Rows are points. The window is the flat piece filled in between its corners: a triangle in 3 columns, a solid with four corners in 4, and so on. A path goes straight from each point to the next, and from the last back to the first. List the points from which the path goes on through the window.
In the rows, 128 means zero.

Window (3 x 3):
[[130 130 122]
 [183  92 185]
 [ 98 104  73]]
Path:
(1): [ 75 106 131]
(2): [ 72 105 134]
(3): [161 136 120]
(4): [186  77 142]
(5): [150  86 203]
(6): [107 106 184]
(7): [198 117 114]
(8): [134 141  70]
Through the window after points: 2, 6

Window, 4 rows:
[[142 162 175 207]
 [149  92  87 108]
 [185 179 115 122]
 [130 129 103  95]]
Path:
(1): [181 160 200 158]
(2): [138 196 110 183]
(3): [149 171 126 159]
(4): [193 147 161 146]
(5): [191 182 195 127]
(6): [149 188  87 172]
(7): [166 166  93 155]
(8): [168 128 149  95]
(9): [160 112 110  71]
(10): [135 133  61 123]
(11): [147 173 119 150]
(12): [160 171 153 141]
Through the window after points: 3, 7

Window:
[[ 40  86 122 122 127 111 139 125]
 [131 132  78 127 222  58 155 141]
 [220 144 124  86 192 228  79  44]
 [ 88  99  61 153 103  62  46 102]
 [123  74 176 163 121 153 120  87]
 [122 125 119  83  16  85 162 147]
 [ 99  59  93 159 110 174 149  90]
 [141 191 128 153 116 134  88 126]]
Path:
(1): [ 94 145 119  95  89  96 133  54]
(2): [100 148 130 135 109  94 164  55]
(3): [ 90  71 119 120 102 138 116 155]
(4): [154 101 138 120 144 175  98 128]
(5): [117 139 124 127 143 143 190  17]
(6): [ 94 140 134 145 110 111 167  53]
(7): [111  95 109 136 107 101 122 156]
(8): [181  83 144 120 144 104 103 203]
(9): [116 150 126 111  93 154 156  82]
(10): [ 58 104 108 136  95 110 153  60]
(11): [ 89  82 121 149 112 110 114 155]
(12): [152  64 118 110 116 146  74 165]
(13): [106 172  91 116  72  85 152  53]
(14): [149 166 107 152 119  97 175  60]
(15): [130 100 126 132 144 137  58 161]
(16): [166  95 136 121  91 135 121 187]
Through the window after points: 2, 12

Window, 11 rows:
[[235  94 145 109 170 148 149  97  57 172 133]
 [113  67 177 182 145 111 174  75 171  69 135]
 [144 133 196  98  89 151 135 145  69 172 141]
 [ 71  85 115 125 130 117 155 172 184 182 158]
 [132  92 177 132 147 201 104  97 160 249 133]
 [141 168 109  95 124  75  98 136 101 112 100]
 [ 55  98 103  97 119 117  69 186 121 122 107]
 [ 86 166 110 172 143 112 115 228 107 113 101]
 [150 111  37 159 113 148 112 126 169  75  88]
 [ 67 111 160 110 135 161 147  40 112 125 169]
 [ 35  68 184 177  99  84 179  57 104 140 151]]
Path:
(1): [115 142 133 146  89 128  81 133 108  94 196]
(2): [ 84  86 115  96 163 132 153 102 139 152  60]
(3): [ 93  97 124 108 144 144 167 113  96 119  54]
(4): [107 117 136 145 116 132  94 103 128 121 169]
(5): [129 114 129 128 131 129 107 107 109 140 162]
(6): [131  93 151  93 129 135 155  90 123 149  90]
(7): [121 134 105 106 143 136 169 143 109 138  44]
(8): [ 84 145 146 172 125 103  75 177 115 117 185]
(9): [115 113 109 132 120 133 107 101 129 115 169]
(10): [110 107 119 139 129 150 148 104 140 113 101]
(11): [ 64  86 176  93 119 131 213  95 105 139  73]
(12): [ 89 108 156 136 130 127 109 125 125 163 172]
Through the window after points: 1, 7, 9

Window (14 x 14):
[[101 121 117 144 102 131 122 183  57  97 119 146  61  10]
 [130 156 120  98  37 102 156  94 141 104  65  58 185 184]
 [168 224 144 213 106  66 102 115 128 104 159  69 141 121]
 [160  72  51 106 111 157 173 145 169  94 170  80 152 117]
 [122 115 113 166  87 142  69  63 175 152  93 135 125 133]
 [117  77  58 109 120  65 167 132 141 109 168 118 187  73]
 [120 125 110 159   7 126 158  91 139 216  73 119  67 153]
 [172 110  76  60  92 103  93  68 156 120 103 113 106  53]
 [190 118 154 163 123 145 201 167 104 122 108 130 139  85]
 [165 124  84 145 200 124 148 191 124 114  88  94 141 100]
 [118 201 109 152 180 115 128  60 125  96  94 212 109  91]
 [ 50 174  88  97 139 115 143 154 124 160 164 123 205  88]
 [118 142 136  93  69  87  97 190 126 129 106 137  80  95]
 [146  90 146 127 136 150 103  75 118 120 114  86  82 162]]
Path:
(1): [137 128  99 128 104 117 137 149  90 146 111 140 130 112]
(2): [ 99 136 105 138 129 122 146 140 157 112 126  90 123  60]
(3): [ 82  86 133 149 116 115 137 116 182 113  65  50  46  95]
(4): [178 152 111 112 111 135 100 131  61 130 154 175 150 123]
(5): [137 135  96 127  91 116 112 126 122 132 123 134 132 119]
(6): [ 57 136 118 100 141  85 133  70 183  96  94  61 115  59]
(7): [ 89 110 143 168 123  85 154 104 161 114  93  71 108  71]
(8): [156 123  71 113  85 141 141 143 120 140 130 135 126 125]
(9): [171 150  18 158  88 143 122 105  77 108 108 152 179 146]
(10): [ 96 140 195 119 121 118 130 135 166 153 106  81  85  94]
(11): [104 136 133 110 115 122 133 109 176 104 123  83 114 113]
(12): [155 140  99 138  97 107 133 122 121 140 112 122 150 127]
(13): [178 143  89 131  95 111  96 118  96 128  90 117 135 122]
(14): [ 94 134 164 138 102 117 198 125 178 104 141  83 120  88]
(15): [102 134 142 147 128 122 158 102 160 108  95 130 108  84]
(16): [140 159  97 125 113 109 110 118  99 141 120 139 138 113]
Through the window after points: 1, 3, 7, 13

Window, 14 rows:
[[109 140  92  85  75 121 101  98 172 168 127 156 110 133]
 [133 197  77 116 108  85  98 164 158 150 106 128 113 125]
 [130 190 127  62 119  90 122  82 152 129 132  91 119 127]
 [118 117 128 123 127  95  92 154 112 146  84 135 164 171]
 [ 91  93 120 158 180 106 177 182 152 110 108  84 106 148]
 [ 65 115  85 183 171 101 125 109 161 130 108  76 148 144]
 [ 87 127 120 185 168 139 110 128 157  79  82 100  90 158]
 [114 172 102  92 162 106  90 109 136 187 136 146  98 148]
 [217 125  72 166 146 249 156 171 110  87 105  78 149  64]
 [156 167  59  88 110  95 121 140 112 111 167 162 142 182]
 [184 130  78 148  90 110  92 109 122 167 126 109  91 168]
 [243 129 121 191 139 190 167 119 125  87 140 137 158  43]
 [ 37 103 125 195 162 117 118 135 107  95 112  61  83  93]
 [131  86 105 146 175 119  91 134 163  88 124  88 119  92]]
Path:
(1): [136 120 125 149 129 133 118 143 151 128 129 111 134 151]
(2): [106 121 122 164 117 111 100 141 177 149 143 108 118 161]
(3): [144 132  85 132 143 115 128 132 116 122 105 103 103 123]
(4): [138 132  49 155 169 120 139  95 115 117  84 113  86 124]
(5): [ 99 121 149 157 127 144  99 180 171 116 142  77 175 118]
(6): [147 170 120 140 140 112  98 183 167 135 161  82  98 163]
(7): [ 96 108  56 128 124 130 149  54 123 111  61 154 134  85]
(8): [127 130  71 117 144  95 115 123 128 135  95 124 133 122]
(9): [135 184 144 163 104 147  84 144 147 137 146 107 103 140]
(10): [129 139 123 146 153 116  97 150 156 114 140  89 118 143]
(11): [108 110  36 135 120 134 188  78  97 136  73 147 130  95]
(12): [209 133  18 118 159 116 140 138 120 149  55 148 109 107]
(13): [116 131 123 131 129 117 107 133 142 120 146 109 135 128]
(14): [147 150 103 131 104 144  98 180 156 146 162  92 145 163]
(15): [121 126  82 151 160 104 134  98 118 110  75 150 106 102]
(16): [126 159  52  94 150 105 151 126 147 128  95 126 103 119]
Through the window after points: 2, 4, 10

Window:
[[138 118  79 201  56 116 159  33  99  86 126  41  93  86]
 [171 185 121 121 175 140 101 185 104 186 127 146  56 154]
 [100  58 214 144 123 154  85  62  93  69 120 135 122 130]
 [ 56 162 129 187  93  96 102  75 116  76 147 156  80 118]
 [104  63 180 179 180 121 103 153  21  94 146 156 185  97]
 [142  91 229  67  50 100 136 144 179  91 131 146  93 166]
 [109 129 110 100 132 142 142 137 100  47 176  42  77  75]
 [ 39  93 170  98 106 157 105 121 156 151 157  76  81  67]
 [184 114 214 137 189 172 130 125 117 134 167 147 145 122]
 [ 94 110  94 120 118 128  99 137 153 149 155 107 117 196]
 [131 132 144 182  96 150 137 125 129  60  82 184 104 108]
 [160 119  89 139  57 184  23 135  77 197 170 160 161 118]
 [104  85 134  84  59 148 209 115  90 123 145 130 114 147]
 [ 81 174 136  61 140 132 140 149  98 146 103 141 137  82]]
Path:
(1): [135  89 129 114 111 129  93 114 139 105 122 146  94  94]
(2): [ 85 149 160 179 111 159 150 125  92  98 135 113 122 154]
(3): [107 149 177 187  98 172 141 109  75 145 148  81 139 147]
(4): [ 92  72 107  79 107 110 106 112 172  85 121 141  67  67]
(5): [115  89  85 107 120 111 111 105 124 147 157 128  89 130]
(6): [114 149 214 132  98 170 123 140  76 105 126 106 156 105]
(7): [ 92 144 183 169  62 162 131 148  74 133 156 113 155  99]
(8): [165  49  95  67 182 124 113  95 125 101 118 134  87 136]
Through the window after points: 1, 3
